Every row gives one point. Each copy is the shape, with its points in the same order, turned, moved and blurred by noise. Some copies are also mirrored. Which?

Shape:
-18	-12	29
18	20	31
-12	24	39
22	-37	35
-8	-44	-40
31	-38	35
-34	-42	-18
28	-42	-25
Copy 1:
-30	-25	18
-5	11	38
-36	8	38
13	-44	28
4	-31	-53
21	-43	31
-26	-40	-41
34	-29	-26
Copy 1 is: only turned
Copy 2:
4	-25	32
24	19	33
-1	8	48
50	-34	21
5	-40	-45
59	-31	20
-15	-52	-18
39	-27	-35
Copy 2 is: only turned
Copy 3 (8 x 3):
-18	-22	24
-7	-53	-9
-39	-35	-3
12	-50	42
47	18	33
19	-60	41
15	28	36
58	-15	24
Copy 3 is: mirrored

Shape, 8 rows:
52	-47	-23	-48
-14	-23	22	34
40	8	51	26
-28	-19	7	17
-25	11	9	-1
-28	32	29	0
60	51	-11	44
8	42	-20	-29
Copy 1, 8 rows:
87	16	9	-52
4	-39	9	15
16	15	59	35
4	-34	0	-2
-13	-2	2	-9
-32	3	8	0
35	59	-2	65
8	46	-16	-16
Copy 1 is: only turned
Copy 2, 8 rows:
-35	-33	-59	-64
18	-46	1	17
-16	-29	47	-19
27	-32	-17	15
34	2	-10	2
40	13	14	-2
-65	23	32	11
-4	45	-23	-22
Copy 2 is: mirrored
Copy 3:
70	-22	15	-32
-4	-33	11	52
14	28	33	60
-18	-36	6	30
-26	-6	0	19
-46	18	8	28
36	55	-41	66
-6	36	-24	-15
Copy 3 is: only turned

Shape:
6	-26	28	33	-3	-19
-32	5	-4	25	12	13
-10	9	-45	33	-14	18
5	-2	27	-27	1	-7
-11	7	19	-9	-12	-5
-35	-27	13	-12	7	-24
65	-50	-119	33	-10	-16
-32	14	14	11	-22	4
-6	-73	21	-21	-13	10
-18	3	2	21	-14	7
5	-20	5	7	20	13
Copy 1 (11 x 6):
-12	-19	33	41	7	-16
-12	18	-15	16	3	1
17	-5	-46	19	-2	-11
-1	-1	40	-18	-21	-12
-5	9	18	0	-27	-21
-46	-12	19	-9	-11	-8
51	-113	-63	-8	41	-27
-13	19	-2	23	-31	-18
-25	-52	38	7	-29	36
-1	4	-3	26	-17	-11
3	-10	16	3	13	12
Copy 1 is: only turned
Copy 2, 11 rows:
4	-13	36	30	0	-15
-12	-6	-6	32	3	37
4	14	-19	26	-33	31
-26	10	29	-13	23	4
-31	15	26	6	12	8
-35	-21	0	9	22	-11
74	20	-64	-18	-79	-43
-39	9	20	31	-3	25
-25	-48	28	-33	-14	-10
-19	0	9	24	-10	26
7	-15	10	-1	10	19
Copy 2 is: only turned
Copy 3 (11 x 6):
18	2	20	27	31	-8
-35	-1	12	2	35	24
-33	-4	-24	30	2	38
-6	4	20	-24	1	-17
-25	4	15	-3	3	-13
-10	-35	12	-16	36	-17
45	-21	-121	41	-7	36
-45	-5	25	17	17	-10
34	-53	34	-12	-2	-4
-24	-1	14	20	13	10
14	5	11	-8	17	19
Copy 3 is: only turned

Shape (14 x 9):
7	2	-67	-9	-55	14	35	-28	-44
23	42	-22	4	0	23	-33	23	-11
35	-46	66	13	42	-5	3	62	-5
17	-11	32	43	-20	-12	22	-54	19
-6	-46	61	20	-23	61	19	1	15
-3	-9	-64	-10	-33	-3	-4	-4	2
-6	-1	-12	-24	1	26	-18	-15	-81
16	2	-23	-28	5	19	6	2	-34
-27	-2	-44	-63	-46	-28	-29	-5	46
16	27	-42	-17	39	-3	48	-12	-45
50	51	6	-22	-12	23	-4	40	-55
-9	13	-2	-36	-6	47	-53	22	-10
33	16	23	40	6	-10	-4	-41	7
-41	14	1	6	-17	-41	-1	11	1
Copy 1:
12	50	-64	-34	-62	43	-9	12	-12
-12	-11	-30	-21	27	45	10	10	-35
-6	-17	68	58	33	24	21	31	24
50	10	1	9	-10	-8	-5	-53	9
40	-37	50	-2	-38	54	2	-38	44
-8	-2	-66	-20	-47	16	-7	23	-1
-30	36	24	-45	-36	51	-14	21	-39
-18	25	-13	-23	-9	40	-8	30	13
16	-38	-61	-62	-38	-28	13	53	2
-54	75	-31	-18	-6	18	16	-7	4
8	40	2	-28	32	77	16	49	-29
-19	-46	12	-59	-1	52	-2	39	-10
23	14	1	6	26	0	-13	-46	-14
17	-10	-15	-15	-32	-24	49	7	-29
Copy 1 is: mirrored
Copy 2, 14 rows:
36	-31	-18	18	1	100	41	6	10
-8	10	14	-3	-26	49	-39	37	-1
42	-4	78	-12	-8	-61	-2	35	-4
38	-2	35	25	-4	14	-3	-40	77
25	-53	99	25	41	10	-21	-9	32
22	-29	-35	30	6	58	-4	26	6
17	-20	26	-15	-13	59	5	-19	-51
25	-22	10	-21	1	49	4	9	-20
-18	-66	-81	14	14	18	-24	13	28
41	37	-8	-50	13	56	34	8	-13
-3	-3	40	-42	-45	49	1	52	-10
-27	-41	16	0	0	34	-52	27	-24
34	27	33	3	-25	16	-27	-21	56
-26	-7	-10	27	-1	1	19	-9	19
Copy 2 is: only turned
